Each row is a point. Each copy is the shape, with its points in the same order, turned, moved and blurred by noise. Is it also mirrored, or only turned?

Shape (7 x 2):
[[ 3.1  4.8]
 [ 0.1 -0.2]
 [ 0.7  3.8]
 [-4.8 -4.2]
 [-4.5 -0.1]
 [ 1.6  4.7]
 [ 0.3 -4.2]]
Copy 1 (7 x 2):
[[-6.4 -2.1]
 [-1.1  1.0]
 [-5.6  1.6]
 [ 4.1  4.1]
 [ 0.0  5.2]
 [-6.8 -0.7]
 [ 3.4  0.1]]
Copy 1 is: mirrored
Copy 2, 7 rows:
[[-3.0 -3.9]
 [ 1.2  1.0]
 [-2.7 -1.7]
 [ 4.1  6.6]
 [-0.6  4.3]
 [-3.2 -2.6]
 [ 6.4  0.7]]
Copy 2 is: mirrored
Copy 3, 7 rows:
[[ 1.1  5.9]
 [-0.5  0.2]
 [-0.9  4.2]
 [-3.7 -5.0]
 [-4.7 -1.1]
 [-0.5  5.3]
 [ 1.0 -3.5]]
Copy 3 is: only turned

Shape (9 x 3):
[[ 1.5  8.3  1.8]
 [-5.4 -1.5  2.4]
 [ 0.0  8.7 -1.8]
 [ 0.2 -2.0  1.0]
 [ 2.1 -2.0  2.0]
 [-0.5  5.0 -2.1]
 [-2.5  1.3  1.3]
 [-1.5 -5.6  5.3]
 [-1.4 -1.4 -2.4]]
Copy 1:
[[ 5.7  2.8  3.7]
 [-4.9 -1.1 -0.9]
 [ 5.6  6.0 -1.1]
 [-1.1 -3.4 -0.9]
 [ 0.9 -5.3 -1.0]
 [ 4.0  2.5 -1.5]
 [-1.8  0.3 -0.5]
 [-5.1 -6.5  1.7]
 [-1.7 -0.9 -4.5]]
Copy 1 is: only turned
Copy 2:
[[-0.7  6.2  6.8]
 [-5.4 -2.3 -0.4]
 [-0.5  8.5  3.1]
 [-0.1 -3.0  1.1]
 [ 0.8 -4.0  3.1]
 [ 0.2  4.5  1.1]
 [-3.1  0.5  2.1]
 [-3.1 -8.8  2.2]
 [ 0.2 -0.1 -2.1]]
Copy 2 is: only turned
Copy 3, 9 rows:
[[ 0.0  4.1  6.5]
 [-5.2 -2.3 -1.6]
 [ 1.6  6.4  4.2]
 [-0.5 -4.1  0.6]
 [ 0.4 -4.9  2.5]
 [ 1.2  3.3  1.6]
 [-2.4 -0.3  0.7]
 [-4.4 -8.6  0.6]
 [ 0.8 -1.6 -2.4]]
Copy 3 is: only turned
Copy 4:
[[-3.1  7.2  1.1]
 [-1.5 -3.8  4.6]
 [-4.7  5.4 -2.3]
 [ 2.8 -1.2  2.6]
 [ 4.2  0.4  3.2]
 [-2.0  2.4 -1.5]
 [-1.5 -0.8  2.6]
 [ 3.5 -3.7  7.6]
 [ 1.2 -2.7 -0.8]]
Copy 4 is: only turned

Shape (10 x 4):
[[ 5.1 -2.7  3.3  3.1]
 [ 1.1 -0.8 -2.9 -1.0]
 [-3.4 -1.7  7.4  1.7]
 [-2.9  6.2  3.2 -5.1]
 [ 2.2  4.9 -4.0  3.1]
 [-3.2 -0.7 -2.7  1.6]
 [ 3.9  2.0 -3.1  2.4]
 [-1.3 -2.6 -4.2  2.6]
 [-3.2  0.9  5.9 -6.6]
 [ 0.2  0.1 -2.3  1.4]]
Copy 1 (10 x 4):
[[ 2.7 -7.1  1.0  0.8]
 [ 1.2  0.2 -3.9  1.1]
 [-1.9 -1.9  6.9  3.3]
 [ 0.1  5.3  3.7 -5.2]
 [-4.1 -1.7 -5.0 -3.7]
 [-3.6  0.7 -1.8  2.8]
 [-0.3 -3.4 -4.1 -2.5]
 [-2.0 -0.9 -4.2  4.2]
 [ 2.8  5.7  6.8 -0.5]
 [-0.7 -0.6 -3.1  0.5]]
Copy 1 is: mirrored
Copy 2 (10 x 4):
[[ 6.4  2.9  0.9  0.1]
 [ 1.9 -2.4 -3.8 -1.9]
 [-0.8  0.8  6.8  0.7]
 [-7.1  2.2 -1.0 -4.3]
 [ 0.2  0.9 -7.6  2.6]
 [-0.4 -4.4 -1.9  1.7]
 [ 3.0  0.9 -6.0  1.1]
 [ 2.5 -5.3 -2.7  2.1]
 [-4.5  0.5  3.7 -6.7]
 [ 1.4 -2.0 -3.1  0.9]]
Copy 2 is: only turned
Copy 3 (10 x 4):
[[ 7.0  4.2  3.2  1.6]
 [ 2.7 -0.7 -1.3 -2.6]
 [-3.1  6.9  4.9  1.5]
 [-3.7  7.2 -3.0 -6.5]
 [ 2.9  1.2 -6.9  0.4]
 [-1.3 -1.3 -0.4  0.4]
 [ 4.8  1.4 -4.1 -0.5]
 [ 1.1 -3.5  0.5  0.4]
 [-4.4  6.7  2.9 -7.5]
 [ 2.0 -0.1 -1.7 -0.6]]
Copy 3 is: only turned
Copy 4:
[[ 2.5  0.1 -3.2  4.8]
 [ 0.7 -1.6 -0.7 -2.8]
 [-4.8  2.1  2.8  5.9]
 [-7.0  6.1 -0.2 -3.2]
 [ 5.0  4.5  0.2 -4.4]
 [ 0.1 -1.3  4.1 -2.3]
 [ 4.7  1.7 -2.0 -2.0]
 [ 2.7 -3.4  2.9 -1.9]
 [-9.9  1.7 -0.9 -0.8]
 [ 1.9  0.4  1.1 -1.7]]
Copy 4 is: mirrored

Shape (8 x 4):
[[ 0.6 -7.4 -1.8  3.2]
 [ 1.7  3.7 -2.8  2.1]
 [-0.8  1.0 -4.0 -2.6]
 [ 1.2 -1.0  3.6 -0.9]
 [-2.9 -1.1  7.5  4.2]
 [-6.3  1.9  2.9 -4.2]
 [ 3.2 -2.7 -2.7  0.5]
 [-2.5 -2.0 -5.3 -4.5]]
Copy 1:
[[-0.6 -6.6 -2.0  2.8]
 [-2.0  0.2  3.6 -4.3]
 [-1.1  1.5 -2.5 -4.3]
 [ 4.1  1.1  0.7  0.8]
 [ 2.5  1.7  3.6  7.7]
 [ 0.5  8.7 -3.1  1.8]
 [ 0.8 -4.3 -0.4 -2.2]
 [-2.6  1.4 -6.5 -2.7]]
Copy 1 is: mirrored
Copy 2:
[[-5.2 -3.0 -4.2  3.5]
 [ 2.4  4.7 -1.4 -0.1]
 [-0.7  2.1 -2.6 -5.3]
 [ 2.2 -4.0  1.3 -0.4]
 [-0.6 -2.3  7.1  3.7]
 [-1.5 -1.4  5.3 -6.6]
 [ 0.1 -1.0 -5.6  0.3]
 [-2.4 -0.2 -3.6 -7.1]]
Copy 2 is: only turned

Shape:
[[-4.4  0.0 -6.2  1.1 -2.5 -2.9]
 [-7.6 -0.8 -2.8 -1.3 -2.1  3.2]
 [ 1.9 -0.2  2.7  8.7 -0.1  4.1]
 [-3.5 -4.6 -1.8  2.8  1.6 -2.3]
 [-0.4  2.6  2.1  6.1  2.1  0.7]
 [ 0.1  5.5  5.4 -1.8  1.2  2.9]
 [-1.1 -1.5 -3.5 -2.5  0.0 -3.6]
 [-2.3 -7.0  4.4 -2.6 -0.5  4.9]
 [-7.2  2.8 -2.2 -2.9 -3.3  1.2]
 [-0.1  5.1 -1.2 -4.0 -1.6  1.0]
 [ 2.2 -2.7  2.8  0.6  3.5  5.8]
 [ 2.6 -1.9  5.0  4.6 -4.3  2.3]]
Copy 1, 12 rows:
[[-7.2  3.8  3.6 -1.7  1.3  1.3]
 [-7.7 -3.1  1.0 -0.3  4.0  2.2]
 [ 1.5  1.5 -1.8  8.4 -1.5  3.1]
 [-2.4  1.3  6.1  2.7  4.1 -0.6]
 [ 0.4  2.8 -2.5  5.6  0.6 -1.4]
 [ 1.7 -3.0 -6.1 -1.3  1.4 -0.9]
 [-1.7  2.0  5.0 -4.3  3.5 -0.2]
 [ 1.3 -9.0  3.7  2.0  3.6  3.0]
 [-8.4 -2.7 -0.9 -3.7  1.9 -0.1]
 [-1.6  0.2 -3.2 -5.4  1.2  1.2]
 [ 4.5 -2.8 -1.0  3.6  4.9  4.1]
 [ 3.0 -2.3  1.2  4.4 -4.6  2.8]]
Copy 1 is: mirrored
Copy 2, 12 rows:
[[ 2.8  0.1 -3.3 -6.0 -3.7  4.5]
 [-3.2  2.9 -0.3 -1.2 -2.8  5.2]
 [ 3.1 -4.8 -1.8  4.2  6.9  4.1]
 [-2.8 -3.6 -4.5 -4.7  0.6  2.2]
 [ 3.1 -2.6  1.6 -1.8  6.4  2.7]
 [ 1.7  1.1  5.9  2.3  3.6 -2.5]
 [ 0.1 -0.3 -3.5 -5.5 -2.4 -2.8]
 [-6.0 -3.6 -0.9  5.2 -0.8 -1.5]
 [-0.3  4.3  3.2 -2.2 -4.7  3.4]
 [ 3.4  4.6  2.6 -0.8 -1.6 -2.1]
 [-2.4 -1.2 -1.2  4.3  5.9 -2.1]
 [ 4.1 -7.1  0.6  4.5  0.2  0.9]]
Copy 2 is: mirrored

Shape (12 x 8):
[[ -2.6   1.5  -2.4  -0.2  -5.3   0.7   8.4   5.6]
 [ -1.2   2.0  -4.2  -1.7  -5.1   2.1   5.9   5.4]
 [ -1.2  -5.8  -0.5   3.1  -4.8   2.6  -4.8   1.9]
 [ -1.8  -3.4   3.6  -1.1  -0.2   2.2  -1.9   4.2]
 [  0.0  -1.1  -0.7  -1.1   1.6  -4.6  -3.4   4.9]
 [  1.5   0.0  -5.3  -1.8   1.6   2.2   2.4   2.3]
 [ -1.5  -2.7   0.4   1.8   0.2  -4.7  -4.1 -10.7]
 [  5.0   4.5   1.0  -0.5   0.2   1.0  -1.8   3.3]
 [  0.3  -1.1   0.0   0.6  -0.3   1.0  -3.4   4.4]
 [  0.3   4.2  -3.0  -0.5   1.0  -3.8  -5.1   0.9]
 [ -2.6   3.4  -3.6  -3.6  -0.1   2.3  -4.1  -9.1]
 [  2.0  -3.4   0.0  -3.9  -8.1   0.6  -3.3  -2.6]]
Copy 1:
[[-1.3  5.1  2.5 -3.2  5.6  2.8  5.5  5.9]
 [-0.5  4.5  0.9 -3.4  5.7  1.5  2.4  7.4]
 [-7.1 -3.5  3.1  2.1 -1.5 -3.0 -0.2  5.0]
 [-1.7 -2.1  6.4  0.4 -1.3  1.1 -1.4  1.7]
 [-0.4  1.8  7.9 -0.5  1.2 -5.4 -2.4  0.4]
 [ 0.4  0.0  1.1 -0.9  7.2 -0.9 -2.4  3.2]
 [-7.0 -3.1 -2.4 -0.8 -0.3 -6.5 -0.9 -9.2]
 [ 5.2  1.8  1.4  3.5  0.3 -2.5 -0.7  1.7]
 [-1.3 -0.2  4.4  2.3  0.5 -2.1 -2.0  3.0]
 [ 0.4  4.2  1.6  0.7  1.4 -7.0 -4.0 -1.1]
 [-3.6  0.4 -6.9 -2.6 -0.7 -2.7 -6.4 -3.6]
 [-2.2 -4.8 -1.9 -4.0 -2.9 -5.0  1.4  3.1]]
Copy 1 is: only turned
Copy 2, 12 rows:
[[-1.4 -3.4 -4.0  1.1 -4.8 -0.2  8.3  4.3]
 [-1.4 -4.5 -4.9 -0.5 -2.7  1.2  6.1  4.1]
 [-5.2  0.3 -3.5  5.6  5.9 -3.2 -0.3  0.4]
 [-0.9 -2.5  1.7  2.8  3.1 -5.0  0.8 -0.1]
 [-0.8  2.0 -0.6 -4.2  3.9 -6.5  1.1  1.7]
 [-1.2 -2.0 -1.2 -3.6  3.1  2.9  4.3  0.4]
 [-4.0 10.6 -0.7  0.9  1.2 -0.7 -2.1 -8.2]
 [ 3.6  1.2  1.0 -1.3  2.5  1.2 -1.1  4.9]
 [-1.7 -0.1  0.1  0.4  4.7 -2.7  0.2  2.9]
 [-2.2  4.5 -0.8 -5.8  1.7 -1.2 -2.6  2.4]
 [-4.4  2.6 -0.8 -2.7 -1.4  5.5 -6.1 -6.2]
 [ 0.7  0.0 -7.8  3.6  1.8 -1.0 -3.2 -3.1]]
Copy 2 is: only turned

Shape, 14 rows:
[[ 3.7 -2.7 -2.2 -2.1 -6.4  4.5  5.4  3.3]
 [-0.4  2.7 -1.9  0.4  6.4  0.8  4.8  4.1]
 [ 2.7 -0.3 -1.4 -5.3  0.3  0.3  0.4 -0.3]
 [ 5.4 -3.3 -1.9 -3.0 -7.3  7.0 -0.5  0.1]
 [-0.6 -0.9 -2.8 -3.7  1.1  1.3  6.1 -0.1]
 [-0.9  1.7  3.1  2.3  4.2  0.1  4.6 -1.4]
 [ 2.9 -1.5  1.8  5.1 -2.5 -1.6 -7.4 -3.9]
 [-0.8 -3.0  1.5  4.9 -3.7 -4.2  1.3 -2.1]
 [-3.5 -1.1  1.8  4.6 -1.1 -1.3 -3.6 -0.6]
 [ 1.2 -2.9  1.1  0.8  6.8  1.2  3.5  1.0]
 [ 3.8  2.0  0.4 -4.3 -6.8  5.6  5.2  2.1]
 [ 3.9  0.4 -1.2 -2.2  4.9 -3.6  3.5  1.9]
 [ 0.9  1.2  3.4  0.0 -3.4 -2.3 -4.7 -6.1]
 [ 2.4  1.2 -5.2  1.7  6.7  2.1  5.2 -0.1]]
Copy 1, 14 rows:
[[ 7.1 -2.7 -6.1  2.8 -3.2 -0.4 -6.4 -1.0]
 [ 0.6 -0.2 -1.7  4.6  4.5  6.0  0.9  1.0]
 [ 4.5 -0.3 -0.4 -1.8 -2.0  1.3 -0.2  1.4]
 [ 5.4 -2.8 -5.7 -2.5 -7.7  0.5 -7.5  0.2]
 [ 5.9  1.7 -1.9  3.2 -1.1  3.2  0.4 -1.6]
 [-1.1  3.2 -1.4  6.3 -1.2  2.7  1.8  3.6]
 [-6.9  3.1 -1.4 -3.8 -5.7 -3.8 -4.1  3.3]
 [-2.7  5.1 -1.7  3.9 -3.2 -5.7 -3.0 -0.6]
 [-6.6  2.3  1.5  2.2 -3.7 -1.3 -3.2 -0.8]
 [ 1.0  5.0 -0.7  3.6  1.7  5.5 -2.1  3.8]
 [ 7.3 -6.0 -5.4  3.2 -5.4 -0.4 -2.8  1.4]
 [ 3.1  2.4 -0.7  0.7  4.5  1.1  1.0  3.6]
 [-3.3  1.8  0.8 -2.3 -8.1 -4.3  0.8  2.9]
 [ 1.2  3.3 -6.0  1.7  3.3  6.6  1.6  0.7]]
Copy 1 is: only turned
Copy 2:
[[-1.0 -5.7 -3.7 -5.5 -7.0 -3.9 -0.6  0.9]
 [-2.6 -0.8 -3.6  6.4 -1.7 -3.3  2.8 -4.0]
 [ 1.3 -0.9 -3.9 -2.7  1.6 -4.9 -1.2 -0.5]
 [ 0.3 -3.4 -4.3 -9.3 -5.0 -2.8 -5.6  0.1]
 [-1.7 -5.6 -2.2  1.0  0.2 -5.1  0.4 -0.3]
 [-2.0 -1.1  0.6  3.7  0.9  2.1  2.0 -1.3]
 [ 7.6  3.8  3.3 -3.6 -1.8  3.1 -5.1 -2.7]
 [ 5.4 -2.4  5.0 -0.2 -2.7  1.5  0.1  1.2]
 [ 4.3  2.2  3.9  2.6 -2.9  1.2 -4.2  0.7]
 [ 0.2 -3.7 -4.2  5.1  0.1  1.3 -1.2 -4.1]
 [-4.5 -2.3 -4.3 -7.3 -4.7 -3.6  0.5  2.3]
 [ 2.6 -1.7 -4.5  2.7  1.3 -3.1  3.9 -3.5]
 [ 4.5  3.2  3.6 -4.3  2.4  0.9 -3.3  1.4]
 [-2.3 -3.5 -1.6  3.4 -0.9 -3.2  1.1 -8.5]]
Copy 2 is: only turned
